Each row of a before or after table is a point. One or more steps were done to the points. Then noise was added and the rows were shuffled. The steps act on columns, c1 being the first. Write out the steps. A step turns or swaps two columns, mirrors them in a line or flattens them onto one, adds a multiple of one to another, or multiplies or shifts one. Angles are multiples of 10 degrees, from the lower column toward the higher: turns from -170 to 170, lines from 10 to 170 but not 90. Use the fewest steps. Two steps may share a column if one is a turn and the other turns, adds or multiplies; they go together, in the order done. Otherwise the lowest column goes first.

Before (14 x 2):
[[-11  10]
 [-19  -7]
 [-49 -11]
 [ -8 -21]
 [ 40  20]
 [  4  26]
 [ 10  15]
 [-39  14]
 [ -8   2]
 [ 36  23]
 [ -2 -17]
 [ 29  26]
 [  4   1]
 [-25 -24]]
After (14 x 2):
[[-31 -22]
 [ 58  22]
 [-26  12]
 [ 59  19]
 [  4   1]
 [ 57  26]
 [-61 -14]
 [ -7   1]
 [-26  -8]
 [-50 -24]
 [ 23  14]
 [ -1   8]
 [-18 -16]
 [ 31  28]]
Steps: add 1 times c2 to c1

Before (14 x 4):
[[ 16  -6  21   9]
 [-18   8 -13 -15]
 [  0  15  -1   9]
 [  2   0  -3   9]
 [-24  33  15  14]
 [-23  33   6 -20]
 [ 21  19 -11   1]
 [  8  15  22  13]
 [ 14  -7   3  10]
 [-24   1  15 -25]
 [  4  20  12  16]
 [ -2   6   2  18]
 [ 17  -8 -10 -13]
 [-18  19  -7   4]]
After (14 x 4):
[[-13   5   3 -20]
 [-14  18 -11  -4]
 [-19  -8  21  12]
 [  4  33  15 -60]
 [ 24   8 -12 -13]
 [ 30  34   6 -39]
 [ -1  -7  -9  30]
 [ -6  16  -1 -21]
 [  7  18  -8 -36]
 [-15  19  12 -27]
 [-16  -7   3  10]
 [ -8   0  -4  -4]
 [-14  15  21 -18]
 [ 35  -1  16  -4]]
Steps: turn c1 and c4 by 130 degrees; add -1 times c2 to c4

Before (13 x 6):
[[ -3  -1  20  -1  25  -3]
 [ -7  18   3  27  21  -8]
 [  5 -10  11  17  -9 -10]
 [ 34  12  10 -35  17  11]
 [-13   2  -7   1 -12   2]
 [-27   1  35   4 -21   5]
 [ -6  21   7 -35  27 -24]
 [-20 -33  51   6   2  24]
 [ -2  -5   1   2  17  24]
 [ -8  -6  -4   2 -16   6]
 [-45 -21   2   2  10  16]
 [-11 -12  18   4 -10 -29]
 [  3  -4   3 -37  34  -4]]
After (13 x 6):
[[-31  -7 -60  -8   2  -5]
 [-24 -23 -27   7  21  14]
 [-12   2   6   6  11   6]
 [-45  15 -15  -6  -8  17]
 [ -1 -16   9 -34  -6  11]
 [ 18 -16   0  21 -32 -30]
 [ -1 -12 -16 -12 -21   4]
 [-11   7  -1   7  15   1]
 [-16   4  -4 -10 -13 -18]
 [ 11  -2 -21   2  10  29]
 [ 11   0 -14 -10  15   5]
 [ 11 -21   8  16 -40  23]
 [  4   1  -5  14 -49   1]]
Steps: mirror c1 and c6 in the line at 160 degrees; turn c2 and c3 by 140 degrees; turn c4 and c5 by 150 degrees

Before (14 x 9):
[[ 20 -46  34  -6  38 -22  23 -21 -10]
 [ -9 -40  -1  11  30   6  17 -13  12]
 [ 20 -10  -4  22 -11  27   1 -33 -28]
 [ -8  -5  -1 -17  -3 -39  -3 -14  11]
 [ 11 -51  13 -39  20 -32 -10   8 -29]
 [ -4 -25   3  11  -1  26  10  -2  36]
 [-18  10  12 -45 -11  -7  -2 -14  22]
 [  5 -15  13  -9 -28   3 -19  16  12]
 [-22   7   1   3  25   5  -1  34   6]
 [ 14   4  -5 -38  29 -15  19  -8  34]
 [-15 -51   8  23  -7 -13  33   6 -14]
 [ -7 -51  -2 -27  35  -1  -4 -32 -31]
 [-31 -33 -26  -8  -6 -39  34   3  16]
 [ 10  -4   1 -15  16   2   5  17 -35]]
After (14 x 9):
[[ -6 -38  -3 -28  14  33  -4 -32 -31]
 [-31 -51 -25  -8 -30  -9  34   2  16]
 [ -8 -26  -2  11  17  30  18 -12  12]
 [ -6 -29  -1 -18 -17 -27  -3 -15  10]
 [  5 -10  14  -9 -32  12 -20  16  12]
 [-18   3  13 -45 -10 -11  -3 -13  22]
 [ -3  -2   4  11  -4  36  10  -1  35]
 [ 20   8  -4  22  -7  26   1 -34 -29]
 [ 11 -60  14 -40 -10   8 -11   8 -30]
 [ 20 -50  33  -6  12  14  21 -21  -9]
 [ 12  -6  -5 -38  26 -14  19  -7  34]
 [ 10  -2   1 -15  14   3   6  18 -35]
 [-22   9   2   2  28  -1   0  34   6]
 [-16 -48   9  23 -31  23  32   6 -13]]
Steps: turn c2 and c6 by -40 degrees; add 0.5 times c2 to c5

Before (8 x 12):
[[ -5 -10  16  13  -3 -10 -18   4   9  -1  15 -21]
 [  0  27   2  37 -13   7   7 -27   6   5  26   5]
 [ 13  22  23   3  -7  23  15 -17  -8 -12  29 -11]
 [-10  -9   8  19 -10 -26   3  -4  -4  -7   6  -6]
 [-25   7   4  -1  17   5 -20   4 -23   1  -7  18]
 [ -4  11   4  12   8  -1  17 -37  14 -10  29  -3]
 [-41   1 -19 -20   9  24   6  17  -3  10 -17   6]
 [  3  -4  -2   0  11  -5   0   7  -6   9  -2 -21]]
After (8 x 12):
[[ -4  -9  17  21   0 -10 -18   0   9  -3  13 -20]
 [ 17  22  22   5 -13  24  15  -8  -8  -7  30 -12]
 [  0  -5  -2  -1  12  -5   1   7  -7   9  -2 -21]
 [-44   2 -18 -33  15  25   8   7  -3  -7 -16   6]
 [ -7 -11   7  30  -9 -24   3  -5  -4 -10   5  -4]
 [-23   7   3  -2  15   4 -19   8 -22  -8  -7  18]
 [ -2  28   3  58 -21   8   8 -14   5   4  27   4]
 [  0  11   4  19 -12  -2  19  -6  14 -11  27  -2]]
Steps: turn c1 and c10 by 20 degrees; multiply c4 by 1.6; flatten c5 and c8 onto the line at 30 degrees

Before (14 x 14):
[[-20  -2  -2  -3   1   0   3  -5  -5 -13  11  -2  -9 -19]
 [  1  -8 -10  -3   7  -6 -10  -1 -23  -1  25   2 -11  13]
 [  9  12  -9  -1   6  -7  -1  13  -2   6   0  -5 -12  -1]
 [ 10  -7 -13 -14   0  10  -4  -7   9 -15   7  20 -12  -9]
 [ 11  -8  -1 -16   7  -5   7  13  -1   5   1  -9   2  13]
 [-41  12  10  -1   9   1   2  10   6 -12  -1   1 -11  -6]
 [  5   4  -1  -2   8   2  11 -15   9   5  12   3  -6   2]
 [ -6 -11 -17   3   7   1  -6  15   6   1   8 -11   4   8]
 [ -1   7  14   3  12  -6  36   7   7  -1   7  17  -5  -7]
 [  9   2 -13   0  13  -2  -6 -15   0 -20   1  -1  -8  -3]
 [  3  16  -5   4  -6   1  -5   9   3 -11  15  -8   1  13]
 [  7  -4   9   2  10  11  -8   7   4  -5  16  -8  -1   7]
 [  0  -6  -7  -3   9  -6 -12   6   6   6   1  -4  20  -1]
 [-15  -1 -15  -3  10  18  -1  11 -51  -2   1  -6   0   2]]
After (14 x 14):
[[ 10  -7 -13 -14   0  10  -4  -7   9 -45 -12  20 -12   5]
 [-41  11  10  -1   9   2   2   9   6 -36  -4   2 -11   4]
 [  7  -4   8   2  10  11  -8   7   5 -15  -8  -8  -1 -12]
 [  1  -6  -7  -4   9  -6 -11   6   6  18  -1  -4  19   6]
 [  3  16  -5   4  -6   1  -5   9   3 -33  -3  -8   1 -17]
 [  9  12 -10  -1   6  -7  -1  13  -2  18   0  -5 -12   2]
 [-14  -1 -15  -3  10  18  -1  11 -51  -6   0  -6   0  -2]
 [  5   4  -1  -3   8   2  11 -14   9  15  -8   3  -6 -15]
 [-20  -2  -3  -2   1   1   3  -5  -5 -39 -21  -2  -9   6]
 [  8   2 -13  -1  13  -2  -6 -15  -1 -60  -2  -1  -9   5]
 [ 11  -8  -1 -15   6  -5   7  13  -1  16   8  -9   2 -14]
 [ -1   7  14   3  12  -6  36   7   7  -3  -9  17  -5 -17]
 [ -6 -11 -17   4   7   1  -5  15   6   2  -1 -11   5  -8]
 [  1  -8 -10  -3   7  -6 -10  -1 -23  -3 -11   2 -11 -21]]
Steps: turn c11 and c14 by -140 degrees; add -0.5 times c7 to c14; multiply c10 by 3

Before (12 x 20):
[[-28   2   1   3   5   2   1   4   3 -16 -13   8  35  15  -4   4 -23 -15
   13 -38]
 [-31  12  18 -19  -7   3 -22   8   0 -15  -4 -20 -16  -1  -2   0  13  11
   -9  11]
 [  0   4 -25 -21  11 -25  35 -20   1  36  -8 -10  -1   4 -41   3  20   6
  -29   9]
 [-21   5  15  -3   6   2  23   7  47 -13 -10 -17  13 -11  30  -4  -3  -7
  -18 -23]
 [  4  -4 -12  -9   7   5  15   1 -30  19  -4   0   6 -26  -7 -20   8  14
   23  -9]
 [-15 -10  33 -34  38  17  19  -8  18  -5  11 -11 -19  -1   1 -22   2   3
   -9   0]
 [ -4  29 -23   3   1 -21  -6 -16  -7  -6   0 -28  -6  24 -20  -9 -10  15
   -9   8]
 [ 16  26 -22  22  22 -13  -9  19 -10 -15 -11   7 -14  -6  -7  28  28  -5
   23  -9]
 [ 17  -5  11  -1  24 -25  -4 -28   2  14  -9  -8  21 -12  -9  -8  -3   0
   -5 -23]
 [-20 -11  28  -5  11   5  10 -32  11 -11 -33 -10 -18 -10 -24   1 -10   0
   -2 -18]
 [-32  23 -13  16 -10   4  25  -6 -14   1 -24   9   8   7  23  18   6  -3
   12  -6]
 [ -1  26  -6   9   9 -11  18 -35  -1  -3  10 -25   5 -29   4 -14  -5 -16
   30  21]]
After (12 x 20):
[[ 52 -28  27  -6  12   5  10 -32  12 -11  -9 -10 -17  -9  -2   0 -26   0
   -1 -18]
 [-11  20 -23  22  23 -13  -8  19  -9 -15  34   6 -14  -5 -28  28   7  -5
   22  -9]
 [ 34  25  15  -3   5   2  23   7  47 -13 -27 -18  13 -11  17  -5  25  -7
  -18 -24]
 [ -6  29  -6  11  11 -12  18 -35  -1  -2  -8 -24   5 -28   6 -13   2 -15
   32  21]
 [ 45  -2   0   3   5   2   1   4   3 -17 -35   9  35  15  17   4 -15 -16
   13 -38]
 [ 45  10  17 -20  -7   3 -21   9  -1 -14 -45 -19 -16  -1 -12   1   5  12
   -9  11]
 [ 59  40 -13  17  -9   3  25  -5 -13   1 -34   8   7   7   7  18  24  -2
   13  -7]
 [ -2  -9 -11  -9   7   5  15   1 -31  19   8   0   7 -26 -10 -19  -2  14
   23  -8]
 [ 11  -9  33 -35  38  16  18  -7  18  -5 -31 -12 -18   0  -2 -21   1   3
   -9   1]
 [  7 -25 -25 -22  11 -25  35 -20   1  37   5 -10  -1   4 -38   3 -26   6
  -27  10]
 [  6  16 -22   3   1 -22  -6 -17  -5  -6  -5 -28  -6  24  -1  -8 -22  15
  -10   9]
 [-14 -12  11  -2  25 -25  -4 -28   1  14  32  -8  21 -12  -2  -9 -10   0
   -5 -23]]
Steps: multiply c1 by 2; turn c1 and c11 by 130 degrees; add 0.7 times c15 to c2; turn c15 and c17 by 60 degrees
